Rows are points. Each copy is the shape, with its points in the same order, turned, moved and blurred by noise. Is it also mirrored, or only turned?

Shape (7 x 2):
[[ -1.3  -0.5]
 [ -7.9 -18.7]
 [  3.3 -24.2]
 [-24.8   9.0]
 [ 31.7  11.4]
 [ 38.9  -5.8]
 [-18.6 -24.0]]
Copy 1:
[[ -2.2  -6.5]
 [-19.3   3.1]
 [-13.5  15.2]
 [-18.4 -30.6]
 [ 27.3   3.4]
 [ 25.5  19.7]
 [-32.0   0.1]]
Copy 1 is: mirrored
Copy 2:
[[ -0.4   2.0]
 [ -7.8 -12.1]
 [  1.3 -18.3]
 [-23.9  11.1]
 [ 35.1   9.1]
 [ 43.9  -6.7]
 [-19.3 -24.8]]
Copy 2 is: only turned

Shape (8 x 4):
[[  6.5  -4.1  -3.1 -23.4]
 [  8.3  -0.8 -18.3 -11.5]
 [  2.5  21.6   1.9  73.1]
 [ -2.4 -25.6 -17.8 -15.3]
 [ 19.2   4.2 -15.7 -10.2]
 [ -5.6  13.1 -10.3 -16.9]
 [ -1.6 -14.4  30.8 -23.8]
 [-13.3   2.0  10.8 -15.7]]
Copy 1, 8 rows:
[[-21.1 -10.3  -5.1 -13.4]
 [ -6.6 -17.8  -9.4  -9.4]
 [ 57.1  33.2   5.4  22.8]
 [-14.0 -19.7  14.5 -16.7]
 [  0.3 -11.8 -15.5 -12.2]
 [ -9.6 -13.2 -15.6   5.0]
 [-36.9  16.9   5.1 -20.4]
 [-30.4   8.4   1.2   4.1]]
Copy 1 is: only turned
Copy 2:
[[ 12.1 -16.2   8.2  10.3]
 [  3.2 -22.1  -7.5  11.3]
 [ -7.6  37.4 -71.7  -7.9]
 [-13.0 -22.1  11.6  -2.4]
 [  5.3 -19.4 -11.2  22.5]
 [ 21.0 -22.0  -8.9   0.9]
 [ 18.9  11.5  29.2   2.3]
 [ 24.2  -3.3   4.5 -10.9]]
Copy 2 is: only turned

Shape (9 x 6):
[[ 15.7  -1.6  10.0  -4.8  19.5  -2.6]
 [-15.7 -28.7  -5.7  -9.3 -16.3 -11.5]
 [ 12.0  33.2  -4.2 -22.9  16.4 -14.9]
 [ 11.5  22.1   2.9  26.8 -12.5  15.7]
 [-18.6   5.4  17.8   5.6  -9.8  25.2]
 [ 14.6 -33.0 -31.7 -27.3  15.4  25.4]
 [-27.2 -27.2  22.6 -22.7  -3.9 -23.8]
 [  7.0 -15.8 -17.3  11.6   8.2 -28.6]
 [-37.6  20.4  -4.2  -5.2   0.3  14.3]]
Copy 1 (9 x 6):
[[ -1.0  14.3  30.1  14.0  -1.3   7.9]
 [ 18.3  -2.6   4.0  19.6  15.4 -29.9]
 [  8.8  36.6  21.4 -17.3  12.1  26.4]
 [-11.7  -3.4 -14.3  19.4   7.9  36.0]
 [-12.6  -9.9 -13.4   1.0  -9.7  -2.9]
 [ 46.4   0.4  24.9  24.6 -29.6   2.2]
 [ -3.7   3.2  22.2   2.3  16.9 -44.2]
 [ 14.7  -3.2  35.3  20.0  35.9   3.1]
 [  4.1 -11.3 -13.0 -31.0   4.5  -5.0]]
Copy 1 is: only turned
Copy 2, 9 rows:
[[  7.9  -5.9  -7.5 -16.7  13.9  -7.0]
 [-32.2   1.7 -22.5 -25.1 -14.9  23.1]
 [ 23.6   1.3 -26.9  13.7  -4.8 -17.7]
 [-21.3 -12.4   3.6  24.5  24.6   3.7]
 [-38.4  11.7   4.1  -1.4  15.6 -11.1]
 [ 17.6  32.9   3.0 -31.4   1.9  38.4]
 [-34.8   3.3 -32.1 -45.5 -19.0  -8.9]
 [  1.3 -29.0 -12.9 -15.8 -16.6  18.8]
 [-30.0  24.4   4.7  10.7 -17.6 -14.7]]
Copy 2 is: mirrored

Shape (13 x 9):
[[-27.7  35.7   0.9  10.8 -10.5   4.8  20.5 -23.6   0.2]
 [ 15.9   9.2  24.9   3.7 -23.6  -6.3  12.7   5.4  -7.3]
 [-10.3   6.0  17.2  -4.0   2.2 -26.0  22.8 -20.4  15.8]
 [ 31.3  -4.8  -0.4  24.7   7.3 -15.5 -23.8  24.3  34.8]
 [-28.4 -10.1   3.7  -7.1 -29.1  -1.5   4.4 -11.8 -35.4]
 [ 26.6 -46.4  14.0 -27.9 -31.0  22.6  -6.1   2.3  27.8]
 [ -4.3 -10.5  11.5 -31.3  22.1   2.4  13.1   1.3 -17.8]
 [  9.7  33.7  31.3 -32.8  -3.0 -15.8   1.4 -12.3  15.6]
 [ 26.1 -31.6  28.0  -7.2  24.8  -9.5 -35.8  15.1  -9.0]
 [  5.5  13.8  18.6  -2.1  30.2   1.5 -11.1 -37.6   8.0]
 [ 17.8   0.5  10.7  -3.8  13.2 -23.2   7.1 -10.9 -36.6]
 [ -8.4   5.7  30.9  10.9  -0.3  -0.1  15.5   7.9 -12.6]
 [ -3.3  15.0 -32.0   6.9 -13.7 -16.3   6.9  -2.1  18.4]]
Copy 1:
[[ -8.7 -22.8 -28.2  13.1 -24.6 -29.4  12.4  -6.6  -9.7]
 [-10.9 -14.5  20.9  15.8 -12.4 -17.1 -19.2   4.5  12.2]
 [  2.9  -4.4   4.6  10.6  -8.2 -43.5  -5.3  -4.3 -12.6]
 [ 19.4  24.7  31.7  25.5  -2.1   6.2  21.5  11.3  40.4]
 [-31.2 -11.2 -14.9  22.3   3.9   5.7 -25.5 -14.9 -26.5]
 [-31.8  43.5  35.7   9.2 -23.0   1.9 -42.6 -12.8  28.8]
 [  5.3  14.8  14.6 -23.9   2.0  -2.4 -24.3  -7.3 -26.8]
 [ -9.5   7.1  29.8   8.9 -33.8 -40.6  -2.6  14.7 -21.3]
 [ 22.6  23.6  56.9   6.5   1.2  25.3 -14.3 -15.4  -4.7]
 [ 28.4   7.6  11.2  10.7 -40.0 -19.1   3.3 -18.7 -20.2]
 [ 33.1 -13.0   7.9   2.4  -3.4   2.2 -28.1   8.8 -24.7]
 [ -0.2 -26.1  16.6   3.7   2.0 -11.8 -11.2 -11.2  -9.5]
 [ -3.7  19.3 -29.6  17.4  -7.7 -15.4  12.9  17.6  14.7]]
Copy 1 is: only turned
Copy 2 (13 x 9):
[[  7.7  19.9 -18.6 -12.9  -2.4  23.9 -24.0 -32.1  27.3]
 [ 10.0  18.4  11.2   3.5  17.2  -6.1  23.6 -27.9   0.3]
 [  1.8  -3.0   4.9  -3.4 -16.2 -12.4 -10.9 -39.8  24.6]
 [ -7.7 -37.8 -18.4 -15.5  19.1 -19.6  38.3  -2.4  -6.1]
 [ 17.6  38.9   3.9  11.0   8.9 -14.5 -33.5  -4.8  -4.6]
 [  7.6 -14.2   5.9  50.9  -6.9  -5.1  16.9 -13.9 -45.4]
 [-19.0  14.7  24.8  21.6  -8.7  -3.2  -8.0   5.5  14.6]
 [ 26.6  -1.9  11.9  11.4 -23.1   2.5  20.6 -24.0  38.2]
 [ -2.9 -33.0  40.1   9.5  18.5 -18.8  22.4  26.2  -4.2]
 [  7.0 -23.8  28.4 -21.4 -13.9  17.6  -7.2 -10.8  18.9]
 [ -0.8  27.1  37.9 -20.5  -0.6 -14.9   8.2  -0.1  11.1]
 [ -4.5  15.7  18.4   7.2  25.8  -3.8  -1.4 -26.0  21.8]
 [ -5.5   6.8 -36.6 -18.1 -16.7 -11.4   1.5 -12.2   4.1]]
Copy 2 is: only turned
